Each row is a point. Each table stands for the endless flat space through its points: a line for two points, a plane for three, and so on. Write the one point that lies in both, or say that there is none.
(in the rows, 128 means zero)

First (2 x 4)
[[162 157 162 134]
 [150 137 144 136]]
Second (2 x 4)
[[164 113 119 151]
 [134 134 143 130]]
They share: [144 127 135 137]

First (3 x 6)
[[124 175 104 112 127 125]
 [120 169 119 115 132 139]
 [157 147 109 101 147 142]]
Second (2 x 6)
[[142 151  92 104 133 133]
 [122 143  72 108 117 133]]
They share: [152 155 102 102 141 133]

First (6 x 8)
[[127 110 127 150  74 196 100 100]
 [131 143 204 102  54 178  87 116]
 [127 164 183 173 103 124 130  73]
 [114 107 137 167  85 170 108  56]
 [152 131 153 181  67 167 135  92]
 [115 156 219 115  90 142 116  69]]
Second (3 x 8)
[[ 98 144 178 148  90 173 144  78]
 [158 186 148 127  93 119 111 135]
 [ 94 128 170 158  84 193 134  64]]
They share: no point

First (4 x 9)
[[116  96 102 109 167 192 125 101 142]
 [135 106  91 100 162 173 124 122 154]
 [123 104 109 132 192 167 120 102 150]
 [159 126 161  95 138 147 105  41 111]]
Second (6 x 9)
[[145 113  87  56 192 189 102  96 168]
 [163 136  77 109 161 105 135  53 115]
 [111 126 139 104 121 211  49  67 169]
 [120 124 143 117 125 194  80  77 144]
 [187  87  72  94 203 117 160  93 142]
 [123 196  78 105 160  95 165 118 115]]
They share: no point

First (3 x 9)
[[109 167 111  98 181 138 110  95 156]
 [ 97 141 121 102 155 112  86  83 136]
 [ 82 112 131 103 119  78  58  72 116]]
Second (5 x 9)
[[ 67 108 118 146 148 163 122 131 128]
 [ 77 135 122 103 143 101  84  80 133]
 [ 72 118 126 126 158 125 100  96 131]
 [ 94  90 152 141 173 146  92 111 161]
 [ 85 108 140 137 203 128 106  90 142]]
They share: [ 97 148 116  94 148 109  90  91 146]

First (4 x 11)
[[165 110 166 188  86 132 152  94  97 120  87]
 [ 99 152 125 165 161  71 119  89  61 187 137]
 [137 160 160 154 126  90 100 110 105 138 115]
 [177 128 192 166  86 130 128 114 133  98  79]]
Second (5 x 11)
[[151 109 161 179 129 105 174 113 140 186 145]
 [157 113 165 158 132 101 160 101 134 172 129]
 [ 98 125 156 120  78  33 120 105  28  69 133]
 [142 123 163 156 134  96 140 103 112 154 114]
 [126 123 160 164 180 107 114 118 112 164  75]]
They share: [135 137 162 163 131 100 128 102 100 146 106]

First (5 x 12)
[[149 113 142 141 116 131 124 191  80  78  69 114]
 [163 119 156 127 118 139 120 165 102 148  95 104]
 [142 134 156 174 100 145 108 211 112 119 130 110]
 [172 122 161 138 119 135 118 172 101  95  80 127]
 [166 116 153 115 120 137 132 157  88  91  57 122]]
Second (5 x 12)
[[139 163 149 116 114 126 120 153 128 121  93 179]
 [159 147 133 143 109 150 151 187 155  97 122 136]
 [169 114 196 167  80 174  88 187 105 120  53 156]
 [182 167 136 111 132 106 154 130  89  83 113 117]
 [129 171 125 114 122 130 144 165 164 113 123 175]]
They share: no point

First (5 x 14)
[[101 177 131 147 132 125  98 166 127 119 112 140 164 156]
 [ 55 179 158 144 161 168  47 171 126  94  68 151 175 181]
 [115 177 118 150 123 108 115 159 124 130 130 133 157 141]
 [128 150 145 118 110 128 113 175 141 116 105 166 183 182]
 [104 184 111 157 129 119 100 154 121 128 125 124 162 145]]
Second (5 x 14)
[[128 153 143 167  82 139 115 161 147 156 101 131 157 149]
 [ 84 145 145 138 163 138  52 160 103 134 116 170 158 148]
 [ 87 212 198 145 107  89 121 177  87  95  83 169 126 137]
 [ 73 134 144 100 196 112  70 178 111 119 134 154 161 102]
 [ 67 142 153  95 202 104  71 182 102 110 133 159 156  97]]
They share: no point

First (6 x 18)
[[142 120 116 133  83  86 148 150 162 105 115  56 164  69 175 128  89 139]
 [215  47 123 125  74 112  62  80  77  92 130 136 195  69  86 157 132 141]
 [119 103 127 176 102 106 168 124 145 144 103 112 108 114 210 124 137 115]
 [154  71 123 166  85 125 149  97 119 135 108 130 108 118 175 149 155 133]
 [178  92 124 129  95  86 136  70 122 137 143 104 136 101 127 124 145 115]
 [146  87 133 157  93 118 111 138 118 115  85 130 146  87 176 135 129 132]]
Second (6 x 18)
[[125  97 160 138 100 143 122 107 128 164  93 105 128  94 108 135 130 108]
 [215  72 107 107  54  82 155 113 109 123 123 150  98  99 210 119 169 159]
 [178 127 109 145 113  93 131 118 121  98 113 118 134 138 149  95 159 111]
 [137  39 132 142  76 107  97 111 135 138  81 104  97  76 179 201 155 198]
 [154 103 145 123 101 149 145 114 115 158  97 110 116 114 123 105 119 101]
 [118  79 187 138  63 137 128  78 140 180  95 116 141  34 114 180 139 122]]
They share: [164  92 130 135  89 112 132 108 124 129 101 116 120 101 155 134 147 135]

First (5 x 20)
[[ 84  80 115 174 171  89 124 146 123  92 174 158  70  76 122 128 139 134
  135 193]
 [ 79 100 137 178 168  71 143 152 116  69 194 158  89  65 143 108 152 152
  113 184]
 [113  91  99 121 131 121 137 182 165 107 118 134 117 102  63  91 133 155
  158 153]
 [151  91  83 115 113 137 133 182 167 107  84 140 119 118  35  83  97 151
  194 131]
 [151  83  83 135 125 131 123 166 151 103  96 150  99 112  49  97  89 139
  196 141]]
Second (7 x 20)
[[ 92  84 103 123 117 112 113 161 138  97 108 154 116 127  75 102 100 166
  138 181]
 [100  62  86 155 115  71 206 108 190  43 109 130 155  87  49  75  93 141
  158 130]
 [103 128 122 114 172 120  94 219  88 130 178 173  54 129 134 118 148 180
  127 209]
 [101 118 119 134 190 129 162 208 142  94 198 129  61  84 150  86 191 152
  162 176]
 [112 131 122 144 190 132 128 218 105 104 190 149  47  89 144 111 179 145
  158 180]
 [129  99 127 137 108 128  81 166  73  98  96 161  68 126  50 115 119 138
  154 191]
 [139 103 138 117 140  83 180 163 119 106 183 147  59  98 106  48 170 147
  176 172]]
They share: no point
